Rows are points. The points of each table are mixes of a few directions, plus a little noise. How many directions does each table use, and how many do they share? Where both have some left over, give the other angles between the two spaces (their principal angles), to ten degrees, smallest first.
In the rows, zero is written as 128.

First:
[[ 73 136]
 [129 127]
 [ 64 136]
 [180 121]
 [125 128]
 [200 122]]
Second, 6 rows:
[[ 67 135]
 [103 131]
 [206 120]
 [ 77 134]
 [167 123]
 [147 125]]
Directions: first 1, second 1, shared 1

First, 7 rows:
[[123  91  99 104]
 [138 135 107 106]
 [153 146  99 135]
 [103 159 214 168]
 [125 159 159 134]
 [ 88  54 129  69]
 [166 152  91 183]]
Second, 6 rows:
[[143 174 143 158]
 [145 132  81  75]
 [149 197 138 126]
 [ 93  81 166 144]
 [123 145 150 123]
 [113  36  90 141]]
Directions: first 3, second 3, shared 3

First (7 x 9):
[[109 145 112 145 123 154 110 134 132]
 [155 103 154 101 140  86 152 119 119]
 [149 117 113 144  88 156 185 120 163]
 [138 118 141 114 139 105 131 125 119]
 [133 118 158  96 169  74 102 127  94]
 [116 146  87 171  80 199 151 132 168]
 [ 97 149 129 126 158 122  66 139 101]]
Second (10 x 9):
[[125 107 136 133  53 114 157 171 120]
 [167 102 160 111  78 112 148  97 161]
 [159 115 148 117 121 119 133  97 147]
 [116 119 128 133  81 123 145 161 122]
 [139 128 133 123 143 128 123 108 135]
 [125 118 138 124  72 125 145 135 148]
 [109 162  94 140 249 145  86 124  87]
 [122 142 114 133 184 134 110 125 108]
 [124 122 125 134 114 122 136 154 110]
 [ 92 165 105 130 185 156  98 107 141]]
Directions: first 2, second 3, shared 0; angles 30, 50

First (11 x 12):
[[148 126 135 138 109 131 135 113 133 134 136 127]
 [156 124 134 143 101 137 138 103 132 136 139 122]
 [135 115 102 134 136 164 118  96 105 118 128  81]
 [117 138 144 120 128 102 133 155 143 133 126 162]
 [144 121 121 137 119 146 129 104 121 128 133 106]
 [168 126 148 147  84 127 147 104 144 144 145 136]
 [135 137 151 129 110 104 140 143 148 140 133 162]
 [107 133 129 116 146 115 123 152 129 124 120 142]
 [127 115  95 131 147 166 113  99 100 114 124  76]
 [  7 149 105  66 241  85  90 238 115  96  81 169]
 [166 124 142 147  89 133 143 100 138 141 143 126]]
Second:
[[166 162 116  88 114 137  98 124 190 116 165  79]
 [ 96 142 123 100 155  97 136 159 120 136  99 143]
 [119 100 137 142  87  91 170  77 103 229  76  99]
 [119 132 133 147 155 148 124 151 116  78 130 163]
 [123 112 123 149 149 143 131 145  86  84 143 176]
 [ 85 119 151 136 134 111 117 139 150 159 100 124]
 [147 101 137 158 100 150 114 102 136 130 163 112]
 [170 152  99 111 138 135 165 120  84  91 127 146]
 [117 142 145 137 142 148 105 145 169 101 128 125]
 [141 113 117 117 105 116 123 114 125 152 153 111]]
Directions: first 2, second 5, shared 1; angles 80

First (9 x 20):
[[148  90 124 136 155  96 102 119 129 175 131 114 135 105  96  94 134 131
  108 120]
 [155  79 123 138 163  87  95 117 129 190 133 109 136  98  87  84 135 132
  102 117]
 [131 122 128 129 133 122 124 127 127 137 128 125 130 124 123 122 129 128
  124 127]
 [103 173 133 120  97 166 158 138 126  72 124 145 121 156 166 167 121 124
  151 138]
 [160  70 123 140 168  80  89 115 130 200 133 106 138  93  80  78 137 133
   97 115]
 [110 160 132 120 105 155 150 134 127  88 125 141 122 148 154 157 123 125
  146 135]
 [ 89 197 135 113  79 186 175 144 127  41 121 155 116 171 186 189 118 122
  166 144]
 [156  78 123 138 164  86  94 117 129 191 133 109 137  96  86  84 136 132
  101 117]
 [ 98 183 134 118  89 174 166 142 127  59 123 150 119 162 174 175 119 123
  157 140]]
Second, 9 rows:
[[ 99 121 143 133 135 139 109 134 138 145  99 137 102 128 117 116 117 142
  138 129]
 [  7 143 103 127  91 155 134 133 112 102 136 141  97 185 141 147  84 153
  165 108]
 [ 90 176 231 105 119 189 105 126 146  97  64 169  85 142 174 183 113 142
  166 154]
 [169 106  95 142 151 106 145 140 154 136  89 125 131 115 112 102 158 115
  121 136]
 [142 122 136 110 142 102 135 103 135 113 108 130 144 145 156 163 148 116
  133 127]
 [139 109  98 148 129 121 120 143 117 161 164 111 132 103  87  80 120 133
  106 120]
 [186 130 178 129 148 138 106 133 142 150 107 131 125  86 117 114 142 124
  113 148]
 [135 148  89 143  99 148 153 154 111 113 178 119 137 120 116 107 118 125
  118 127]
 [185  97  78 114 138  54 145  88  97 135 207  89 199 129 132 140 152 102
   92 102]]
Directions: first 1, second 5, shared 1
